Each row of a before or after table is a point. One or more steps were done to the points. Then noise was added and the rows were shuffled. The steps act on how far a point lies along the listed directions, d1 being the first. What was done? A step turns or swaps two directions, mirrors them in a line or flattens them onto one, adds a multiple of one to another, or multiplies one. Angles are multiples of 10 degrees, from the lower direction toward the higher: turns from -170 to 170, lines from 10 to 170 but not 90. Use the fewest steps. Two steps may share a direction if one is a turn and the other turns, adds or multiplies; they go together, in the order done. Otherwise the lowest direction goes first.
In the rows, 128 means zero.

Directions:
(1): [95 91]
(2): [ 91 161]
Before (13 x 2):
[[120 128]
 [ 91 136]
 [103 127]
 [ 99 152]
 [106 141]
 [110 136]
 [152 113]
 [157 104]
 [144 119]
 [ 93 136]
 [136 104]
 [122 114]
 [103 145]]
After (13 x 2):
[[ 94 158]
 [ 68 180]
 [116 138]
 [169  91]
 [ 93 160]
 [ 58 190]
 [ 81 170]
 [162  98]
 [198  66]
 [138 120]
 [ 66 183]
 [ 72 177]
 [180  82]]
Steps: multiply d1 by 0; multiply d2 by 2.5

Directions:
(1): [ 62 131 127 151]
(2): [137 162  70 146]
(3): [124  69  90 122]
Before (10 x 4):
[[109  94 163 125]
 [ 75  69 132 116]
 [ 77 172 151 164]
 [152  72  84 142]
 [150  70 189 111]
 [162 174 118 124]
 [164  89 205  75]
 [155 113 156 119]
 [125  89 128 113]
 [ 95 120 117 143]]
After, 10 rows:
[[103 103 104 128]
 [ 97 135  97 154]
 [ 52 117 122 169]
 [104 116  54 134]
 [ 94 120 144 145]
 [133  58 118 136]
 [ 24 131 142 144]
 [144 138 181 108]
 [149 133  95 133]
 [167 196 111 148]]
Steps: turn d1 and d2 by 110 degrees

Directions:
(1): [123 120 107  97 165 163  62  89]
(2): [179 170 172 115 168 164 152 131]
(3): [111 151 109 133 129 125 176  49]
Before:
[[127 113  98 147 130 117 122 119]
 [100 109  89 133 124 108 103 125]
 [111 122 118 118 106 128 121  68]
 [ 99 175 112 140 120 115 209  49]
 [ 96 123 112 146  80 105 105 141]
 [113 126 121 138  72 101 169 151]
 [186 142 179 146 115 132 147 236]
 [137 148 106  93 143 150 166  19]
 [119 137 154 137 116 114 127 132]
 [ 85  83  76 150  25  59 148 150]
 [ 74 107 100 160  83  76 107 122]
 [142 181 146 112 140 147 191 135]
 [153 132 145 118 172 151 167  64]
 [ 84 115  82 110 128 113  83  48]]
After (14 x 8):
[[ 79 152  83 119 135 132 148  22]
 [113 117 115 122 105 133  60 140]
 [101 105 105 122 138 126  33 125]
 [ 92 101  87 120  85 117 108 123]
 [150 159 119  91 156 157 169  32]
 [143 116 107 140 145 131 102 124]
 [133 121 114 111 152 136  82 138]
 [ 98 156 106 129 104 115 191 110]
 [ 92  68  63 101  90 122  25 126]
 [110 128 142 140 111 117 117 126]
 [121 109 128 179  54  79 174 204]
 [142 126 140 134 154 131 191  66]
 [146 142 135  86 182 167  64  80]
 [135 138 134 103 131 154 103  76]]
Steps: turn d1 and d2 by 70 degrees; turn d1 and d3 by -30 degrees

Directions:
(1): [202  92 122  96 116  71 116 163 116 115 154]
(2): [128 114 109 124 131 151  75 100 199 101 184]
(3): [126  50  94 127  89 157 174 106 135 165 129]
(4): [141 175  63 121  81 130 127 165 169 136  88]
Before (13 x 11):
[[132  94  78 105  94 130 129 136 147 129 132]
 [103 173 179 146 176 135 140 113  89 129  83]
 [117 117 145 135 148 124  93 100 116 106 163]
 [ 75 135 161 167 199 151 108  75 138 118 155]
 [128  95 103 122  99 133 121 135 158 136 125]
 [ 65 204 162 162 138 165 159 134  88 159  76]
 [ 94 161 104 138 123 140 129 119 161 124 111]
 [158 100  90 127 100 133 109 129 185 143 152]
 [ 94 136 105 147 131 158 122  92 134 135 147]
 [118 151 177 132 182 111  80 100 149  99 171]
 [146 131 186 118 171  88 133 119  60 104 162]
 [124 132 103 121 113 150 132 130 172 136 152]
 [108  81 153 164 110 145 194 106  91 164 118]]
After, 13 rows:
[[118 145 136 131 155 110 101 120 150  98 152]
 [123 251 122 138 124 134  89 170 154 112 106]
 [118 209 127 143 142 147 129 137 136 133  64]
 [ 78 147 177 150 161 134 162 101  89 150 101]
 [138 120 155 110 149 122 124 126 132 122 178]
 [ 99 159 104 134 100 145 194 122  84 165  77]
 [106 180 172 162 190  90 142 133  71 135  95]
 [135  76 112 103 123 110 108 126 134 114 164]
 [104 124 138 142 134 121 135 108  74 134 108]
 [139  78 140 117 124 112 102 132 133 116 145]
 [155  70 148 133 148 122 113 106 132 139 175]
 [132 154 141 132 148 101 109 129  95 114 147]
 [190 157 122 130  90  74 135 185 119 122 112]]
Steps: swap d1 and d3; turn d2 and d4 by -90 degrees

Directions:
(1): [109  91  41 115 112  94 121 122 105  85 149 165 175 127]
(2): [100 133 134  91 146  90 171 172 111 141 199 140  77 165]
(3): [ 93 155 133 104 169 115 140 164 208 139 126 142 185  91]
Before:
[[120 123  96 127 108 100 128 122  85 109 145 131 126 150]
 [119 130 144 117 137 115 135 142 115 134 158 132  93 135]
 [195 151 205 172 111 184 108 107 118 172  81  66  61 138]
 [105 131 120 135 129 137 101 118 160 120  93 124 157 101]
 [ 97 128 138 108 141 118 133 140 164 140 128 133 146 105]
 [125  99  97 124 111 129 122 110 108 114 135 145 131 133]
 [151  86 104 143  96 140 128  98  87 136 125 122 100 144]
 [146 190 213 139 143 152 135 139 182 167 103  90 113 122]
 [120 121  98 122 149 142 132 106 122 119 146 148 143 123]
 [156 152 159 150 124 157 100 101 161 145  73 120 152  97]
 [154 136 150 140 128 128 137 115 125 155 123 119 137 136]]
After:
[[122 131 144 123 133 142 130 128 150 142 123 128 123 123]
 [118 133 139 138 122 142 108 117 130 127 108 109 113 122]
 [118 120 122 119 136 117 124 134 121 122 146 142 119 122]
 [130 139 145 126 154 159 136 110 133 142 137 126 117 122]
 [126  82   7 119 103  89 109 123 107  82 145 164 191 124]
 [141 124 103 134 107 123 108 104 115 123 116 145 146 121]
 [135 117  65 130  92 101 120 108  91  90 143 143 152 145]
 [117 107 102 120 131 124 137 130 152 146 129 139 149 114]
 [124 120 151 127 121 132 126 118 119 141 122 114 102 125]
 [144 119 111 132 126 109 137 119 118 137 137 137 157 133]
 [116 158 146 128 134 116 132 139 136 136 126 117 134 129]]
Steps: turn d1 and d3 by 150 degrees; multiply d3 by 0.4; multiply d2 by 0.4

Directions:
(1): [138  83 124 191 121 128 139 147 128 164 150 216 160 127 163 128 109  63
 116 167]
(2): [164 103 129 179  95 152  42 125 103 151  99 102  96  97 113 175 174 142
 100 156]
(3): [ 96 177 126 169 135 141 132  83 151 131 214 120 146  95  98 207 105 132
 139 126]
(4): [ 83  71 163  88  69 155 113 145 152 147 161 103 172 168  80 121 143 128
 162 175]
Before (9 x 20):
[[120  67 137 113  91 152 124 144 140 143 135 138 150 157 107 112 131 113
  151 172]
 [127 116 124 173 111 145 114 125 114 150 148 157 148 108 134 153 124 105
  120 147]
 [123  92 137  63 124 120 142 163 127 127  85 126 137 169 140  60 134 130
  145 143]
 [117  68 152  97  91 146 121 147 131 146 128 145 160 155 103 108 146 118
  132 170]
 [115  81 146  71  91 132 117 163 127 137 105 113 145 175 113  76 152 134
  141 146]
 [118 128 132 119 102 143 107 113 125 136 132  91 126 121 104 153 131 143
  137 142]
 [141 123 116 157 111 136  90 104 123 142 128 107 110 112 126 153 149 141
  113 136]
 [121  67 136 115  91 136 100 152 124 151  99 123 135 162 120  93 150 117
  134 157]
 [148  98 125 167 101 148  90 111 122 155 145 137 126 106 124 179 138 110
  112 162]]
After (9 x 20):
[[125  54 154  86  90 143 120 160 126 145 106 147 154 164 113  87 153 117
  129 170]
 [121 126 124 184 113 148 115 114 119 151 166 154 152 102 126 170 117 107
  122 147]
 [133  54 145  48  86 125 114 188 115 135  59 118 134 193 129  34 162 132
  136 147]
 [135 128 116 163 111 137  92  97 124 141 138 106 113 107 122 164 147 142
  115 137]
 [140 109 124 176 103 149  92 102 129 156 164 136 131  98 116 196 133 112
  114 163]
 [125  58 138 105  89 149 123 152 135 144 121 139 146 162 112  98 134 112
  150 173]
 [111 136 130 126 103 146 107 106 130 137 146  89 130 116 102 166 127 143
  139 144]
 [145  59 138  36 119 111 140 195 111 125  26 132 125 191 160   5 150 127
  137 143]
 [136  44 138  97  88 131  98 171 115 151  60 126 128 177 134  57 161 115
  130 158]]
Steps: multiply d3 by 2

Directions:
(1): [106 110 113 109  29 117 104 133  87  86 128  91 169 183  77 129  87 144
 106 110  97 122 199 103 136 139  85 104  96 169 103 115]
(2): [ 80 159 140 171 151 149 116 112 109  95  75 139 191 114 114 112  91 157
  98 109 140 127 116 129 123  51 223 148 128 189 123 157]
(3): [138 158  95 147 100 125 164 130 134 127 142 149  93  39 106  94  71  99
 129 155  56  31 116  91 115 118 106 145 155 155 116 131]
(4): [148 140  96  71  72 211 170 133 163 147 102 165 134 102 155 193 116 106
  61 102  92 163 153 168 133 122 144 148 105 111 149 159]
Before, 13 rows:
[[ 87 132 124 160 103 106 112 126 104 105 128 109 168 137  92  96  77 150
  123 125 120  82 137  94 124 112 137 127 139 177  98 119]
 [ 78 122 134 151  98 102  95 123  92  87 109 111 189 177  69 110 112 165
  141 104 134 143 150 121 122 105 130 122 116 176 111 115]
 [114 140 122 173  98 116 102 125 111  89 106 116 155  95  72  84  63 133
  123 113  86  85 147  83 116  98 129 118 133 186 104 123]
 [126 105 149 144 108  91 117 122 111 132 142 115 110 149 100 105 151 145
  162 147 119 108 127 112 150 149  92 125 124 131 105 108]
 [ 79 130 123 158 101  94 100 112 108 118 112 119 166 128  86  91  99 142
  138 138 119  98 146  87 126  99 148 124 121 190 125 117]
 [176 153 107 160  98  89 163 139 137 147 172 136  64  56 103  82  91  89
  153 175  61  20 115  70 115 140  59 109 169 136 112 115]
 [133 118 145 111 149  98 109 136 142 153 145 109 107 154 150 141 154 138
  165 152 121 150 122 131 121 158  92 108 108  88 129  96]
 [161 144  90 126  55 113 158 148 134 121 159 133  76  73 104 109  73  97
  136 146  53  48 138  83 129 168  72 135 149 151 115 119]
 [131 101 124 118  91 126 112 134 128 136 149 103 130 161 120 140 143 138
  127 122 128 155 164 127 123 153  78 119 109 111 131 119]
 [137 104 138  88  75 105 131 131 117 112 133 105 137 162 101 134 118 122
  133 117 137 142 168 119 136 175  81 116 101 118 114 122]
 [147 134 151 147 166  93 118 126 116 132 154 108  97 145 136  93 148 137
  168 143 163  86 109 112  98 155 109 128 125 117 110 105]
 [121 133 167 153 211  92 101 117 123 133 121 131 118 110 138 100 148 125
  168 140 163 118  79 111 132 102 168 136 153 126 133 107]
 [143 143 119 140 170 139 148 121 139 145 134 174 110  44 153 126 125 104
  128 146 103  83  92 124  98 109 166 160 157 134 138 154]]
After, 13 rows:
[[135 110 111 127 104  75 125 127 139 163 164 124  86 111 112 104 139 104
  174 167 106  83 135  89 127 168  65 115 135 123 137  93]
 [103 124 144 141 111  82  86 121  84  92 122 102 152 141  86  93  96 134
  145 130 114  91 142  77 136 105 126 119 130 175 107  98]
 [174 119 113 139 113  99 128 139 149 141 162 121  67  76 104  94 112  92
  162 144  80  78 129  87 114 174  45 111 151 107 118  99]
 [123 157 146 169 161 102 119 118 104 112 132 114 122 122 120  76 110 147
  151 140 147  63 106 101  91 115 147 140 130 157 102 119]
 [151 129 155 118 181 119 154 122 156 150 124 146 106 103 154 129 151 112
  150 130 172 148  93 144 129 149 144 146 133  88 138 140]
 [133 126 139 147 173 140 128 126 155 158 133 134 119 116 154 136 163 135
  134 128 157 160 105 147 117 122 141 146 135  98 148 137]
 [115 127 107 126  75 131 120 124  94  98 127 137 161 103 102 128  81 126
  100 124  77  82 162 100 104 110 138 136 121 182 112 146]
 [158 172 109 158 142 130 172 138 159 139 136 167  72  26 138 101  89  94
  140 151  83  53  79 102 122 128 145 162 174 147 132 140]
 [143 104 125 121 129  85 128 136 139 150 169 125  91 145 112 122 166 119
  187 141 131 133 117 129 122 182  52 118 141  88 129  91]
 [100 147 152 149 184 117 108 124 133 135 102 129 146 124 145 126 129 156
  145 144 131 141  98 133 114  96 175 131 117 131 131 121]
 [141 116 114 135 116  91 140 141 138 154 180 118  89 112 124 103 118 111
  160 156 109  71 116  97 123 178  63 121 155 109 109  98]
 [126 128 152 166 157 101 133 115 129 144 131 140  98 103 116  94 150 138
  163 157 126  93  86 116 142 123 132 145 146 132 116 123]
 [149 187 117 200 143 106 168 128 139 137 134 160  91  17 107  63  71 102
  138 172  67   6  81  72 107  80 137 134 184 171 114 142]]
Steps: turn d1 and d2 by -130 degrees; add -0.5 times d4 to d3
